Each point is reached from the start by the listed moves, each made once or not at all, plus a little noise. Say if it took an odd or an even number of moves. Then give how often each move was made.

Moves:
(1): [-0.15  0.39 -0.36  0.07]
(2): [-0.01 -0.34 -0.39  0.94]
(3): [0.05 0.27 0.54 0.07]
Start: [ 0.15 -0.02 -0.22 -0.10]
Points:
[ 0.15 -0.03 -0.22 -0.11] => even (0, 0, 0)
[-0.01  0.37 -0.59 -0.02] => odd (1, 0, 0)
[ 0.20 -0.09 -0.07  0.91] => even (0, 1, 1)
[-0.02  0.02 -0.96  0.90] => even (1, 1, 0)

Moves:
(1): [-0.08  0.13 -0.08 -0.28 -0.54  0.29  0.08  0.37 -0.25  0.05 -0.21]
(2): [-0.10  0.38 -0.16 -0.08  0.09 -0.04  0.01 -0.20  0.21 -0.02 -0.21]
(3): [-0.09  0.63  0.58 -0.34  0.45 -0.41  0.09  0.10  0.38 -0.27  0.02]
(4): [ 0.60  0.08  0.18 -0.29  0.08 -0.27 -0.05  0.02  0.41  0.14  0.04]
(5): [-0.17 -0.10 -0.68  0.25 -0.01  0.34 -0.09  0.49 -0.43 -0.19 -0.31]
(6): [-0.05  0.06 -0.16  0.09  0.12  0.57  0.05  0.02 -0.30  0.36  0.04]
(7): [ 0.12  0.08  0.22 -0.26  0.27 -0.12  0.11  0.07  0.36  0.02 -0.46]
(8): [ 0.14 -0.18 -0.07  0.55 -0.20 -0.03 -0.06  0.11 -0.22 -0.02 -0.10]
Start: [ 0.21  0.07  0.09  0.55  0.62 -0.08 -0.33  0.07 -0.08 -0.22  0.27]
Points:
[ 0.49  1.29  0.62 -0.44  0.67 -0.52 -0.20  0.40  0.65 -0.34 -0.06] => even (1, 1, 1, 1, 0, 0, 0, 0)
[ 0.03 -0.01 -0.57  0.83  0.61  0.22 -0.43  0.55 -0.55 -0.41  0.00] => odd (0, 0, 0, 0, 1, 0, 0, 0)
[ 0.49  1.19  0.08 -0.10  1.61 -0.04 -0.24  0.57  0.55 -0.16 -0.60] => even (0, 1, 1, 1, 1, 1, 1, 0)
[ 0.89  0.24  0.47  0.00  0.96 -0.49 -0.28  0.15  0.70 -0.06 -0.16] => even (0, 0, 0, 1, 0, 0, 1, 0)
[ 0.62  0.52 -0.33  0.18  1.05 -0.16 -0.34  0.44  0.49 -0.22 -0.66] => even (0, 1, 0, 1, 1, 0, 1, 0)

Moves:
(1): [-0.20  0.64  0.57 -0.18  0.13  0.12  0.00  0.17  0.14 -0.07  0.36]
(2): [ 0.05  0.32  0.08 -0.01  0.08 -0.28 -0.02  0.08 -0.22  0.19  0.08]
(3): [-0.14  0.22  0.16 -0.04 -0.01  0.08  0.35  0.03 -0.07 -0.14 -0.04]
(4): [-0.37 -0.60  0.00  0.18  0.23  0.48  0.03 -0.15 -0.20  0.24  0.00]
(5): [ 0.02  0.01  0.16 -0.19  0.33  0.15  0.04 -0.06 -0.29 -0.35  0.38]
(6): [-0.32 -0.42 -0.15  0.01  0.53 -0.23 -0.10  0.06 -0.11  0.13 -0.56]
(7): [ 0.36 -0.40 -0.04  0.13  0.28  0.17  0.20 -0.02  0.09 -0.04  0.23]
(8): [-0.35 -0.27  0.56  0.15 -0.51  0.02  0.14 -0.16  0.08 -0.14 -0.05]
(9): [-0.33  0.04 -0.14  0.45 -0.51 -0.23  0.04  0.00  0.17 -0.19  0.04]
(10): [ 0.50  0.24 -0.13  0.19  0.25  0.08 -0.18 -0.04 -0.04 -0.08 -0.01]
(11): [ 0.24  0.24 -0.06 -0.10  0.17 -0.06  0.05 -0.31  0.13  0.02  0.17]
Start: [ 0.37  0.17  0.11  0.01  0.06  0.09  0.08 -0.04  0.04 -0.29  0.12]
Points:
[ 0.01  1.18  0.81 -0.48  1.33 -0.18  0.39 -0.08 -0.36 -0.58  0.59] => even (1, 1, 1, 0, 1, 1, 0, 0, 0, 0, 1)
[ 0.18 -0.80  0.19  0.03  1.60  0.70  0.65 -0.53 -0.44 -0.43  0.27] => even (0, 0, 1, 1, 1, 1, 1, 0, 0, 0, 1)
[ 0.61  0.34  0.45  0.41  0.98  0.80  0.16 -0.57  0.03 -0.78  1.30] => odd (1, 0, 0, 1, 1, 0, 1, 0, 1, 1, 1)
[-0.27 -1.19 -0.23  0.76  0.66  0.23  0.28 -0.06  0.09 -0.13 -0.15] => even (0, 0, 0, 1, 0, 1, 1, 0, 1, 0, 0)
[ 0.23 -0.62  0.27  0.99  0.64  0.10  0.28 -0.67 -0.08 -0.17 -0.04] => even (0, 1, 0, 1, 0, 1, 1, 1, 1, 1, 1)
[-0.59  0.21  1.17  0.31 -0.15  0.52  0.39 -0.55  0.08 -0.72  1.05] => even (1, 0, 0, 1, 1, 0, 0, 1, 1, 0, 1)

Moves:
(1): [ 0.16  0.19 -0.04 -0.08 -0.03 -0.27 -0.17 -0.19  0.03  0.10  0.28  0.18
  0.15 -0.17  0.33 -0.05  0.02 -0.21  0.17  0.12]
(2): [ 0.55 -0.48  0.17 -0.45 -0.45 -0.04  0.28  0.42  0.13 -0.01 -0.17  0.17
  0.39  1.04  0.04  0.07  0.04 -0.19  0.27  0.11]
(3): [ 0.26  0.14 -0.35  0.44 -0.12  0.40  0.29  0.07  0.08 -0.56 -0.11  0.15
  0.22 -0.01 -0.13 -0.59 -0.03 -0.05 -0.71 -0.16]
(4): [ 0.17  0.38  0.08 -0.33 -0.24  0.10 -0.35  0.14  0.06 -0.07  0.34  0.69
  0.33  0.05  0.17  0.33  0.22 -0.05 -0.17 -0.43]
(5): [ 0.33 -0.19 -0.12 -0.22  0.01 -0.40  0.03 -0.34 -0.08 -0.09 -0.03  0.19
  0.16  0.11 -0.34 -0.10  0.41 -0.05 -0.34  0.43]
(6): [-0.20 -0.01  0.07  0.51 -0.05 -0.22 -0.02  0.15 -0.13 -0.22 -0.20  0.63
  0.12  0.12  0.40 -0.13  0.11 -0.08 -0.15  0.06]
(7): [-0.42  0.15  0.19 -0.05  0.38 -0.74  0.36 -0.06  0.36  0.08 -0.24  0.04
  0.20  0.51  0.13 -0.20 -0.16  0.67  0.01 -0.19]
(8): [-0.15 -0.14  0.08 -0.01  0.23  0.03  0.10  0.10 -0.09 -0.09 -0.14  0.35
 -0.15  0.46  0.09  0.40  0.12  0.15  0.16  0.49]
(9): [ 0.26  0.14  0.17 -0.06 -0.27 -0.29  0.48  0.00  0.11 -0.39 -0.06 -0.51
 -0.03 -0.11  0.04 -0.07  0.49 -0.29  0.07 -0.05]
(10): [ 0.03 -0.02  0.13  0.54  0.11 -0.21 -0.11 -0.09 -0.12 -0.30  0.32 -0.07
 -0.63 -0.08  0.59  0.02 -0.08 -0.29  0.06  0.45]
(11): [-0.29 -0.14  0.43  0.23 -0.07  0.19  0.21  0.06  0.10  0.47  0.24  0.06
 -0.15  0.06 -0.23  0.19 -0.26 -0.32 -0.09 -0.74]
(12): [-0.22 -0.15  0.11  0.24 -0.17  0.38 -0.15  0.40 -0.13 -0.16  0.09 -0.17
 -0.06  0.26  0.08 -0.18  0.28 -0.53  0.06  0.06]
(13): [ 0.12  0.39  0.04 -0.20 -0.22  0.19  0.02  0.22  0.36 -1.00  0.17 -0.08
  0.35 -0.40  0.20  0.59 -0.39  0.44  0.26  0.03]
(14): [ 0.18 -0.15  0.22 -0.03  0.17  0.19 -0.09  0.04 -0.07  0.08 -0.01  0.34
  0.05  0.03 -0.04  0.04 -0.45 -0.13  0.03 -0.07]
(15): [ 0.29  0.34  0.37  0.30  0.00 -0.13  0.19 -0.18 -0.11  0.29  0.39 -0.21
  0.14  0.43  0.28 -0.43 -0.33  0.03 -0.25 -0.19]
(16): [ 0.29 -0.38  0.12  0.47  0.19 -0.09  0.14  0.06  0.13  0.11 -0.18  0.09
  0.22 -0.53  0.21 -0.07  0.26 -0.20  0.49 -0.39]
(17): [ 0.02 -0.11  0.13 -0.10 -0.07  0.13  0.07 -0.02 -0.09 -0.01  0.50 -0.19
 -0.15  0.09  0.15 -0.26 -0.15 -0.07  0.21  0.13]
(18): [ 0.30 -0.25 -0.35  0.07 -0.02  0.07 -0.32 -0.73 -0.34  0.22  0.02  0.08
 -0.06  0.01  0.09 -0.06 -0.11 -0.17 -0.12 -0.01]
Start: [-0.13 -0.04 -0.03 -0.24  0.35  0.01  0.07  0.46 -0.40  0.34  0.04  0.26
  0.12  0.10  0.32 -0.26 -0.20 -0.06  0.10  0.01]
Points:
[ 0.56 -0.65  0.75  0.59 -0.08  0.41  0.61  1.03  0.07 -1.01  0.87  1.36
  0.64  1.55  1.68 -0.01 -0.44 -0.69  0.55 -0.63] => even (0, 1, 1, 1, 0, 0, 1, 1, 0, 1, 1, 1, 1, 0, 0, 1, 1, 1)
[ 0.01  0.55  0.53  0.24  0.47 -0.18  0.67  0.86  0.62 -0.64  0.37  1.72
  1.29  0.06  1.07  0.34 -0.41  0.34  0.23 -1.28] => even (1, 0, 1, 1, 0, 0, 1, 1, 0, 0, 1, 0, 1, 0, 0, 1, 0, 0)
[ 0.19  0.54  0.47  0.35  0.43 -0.13  0.81 -0.26 -0.09 -0.17  1.12  0.63
  0.65  1.08  1.20 -0.67 -1.47  0.41 -0.25 -0.50] => odd (1, 0, 1, 0, 0, 0, 1, 1, 0, 0, 1, 0, 1, 0, 1, 0, 1, 1)
[ 0.76 -0.86  0.84 -0.63  0.17 -0.71  0.13 -0.12 -0.48  0.72  1.01  1.58
  0.28  1.91  0.88 -0.22 -0.72 -0.67 -0.05 -0.29] => odd (0, 1, 0, 1, 1, 0, 1, 0, 0, 1, 1, 0, 0, 1, 0, 0, 1, 1)
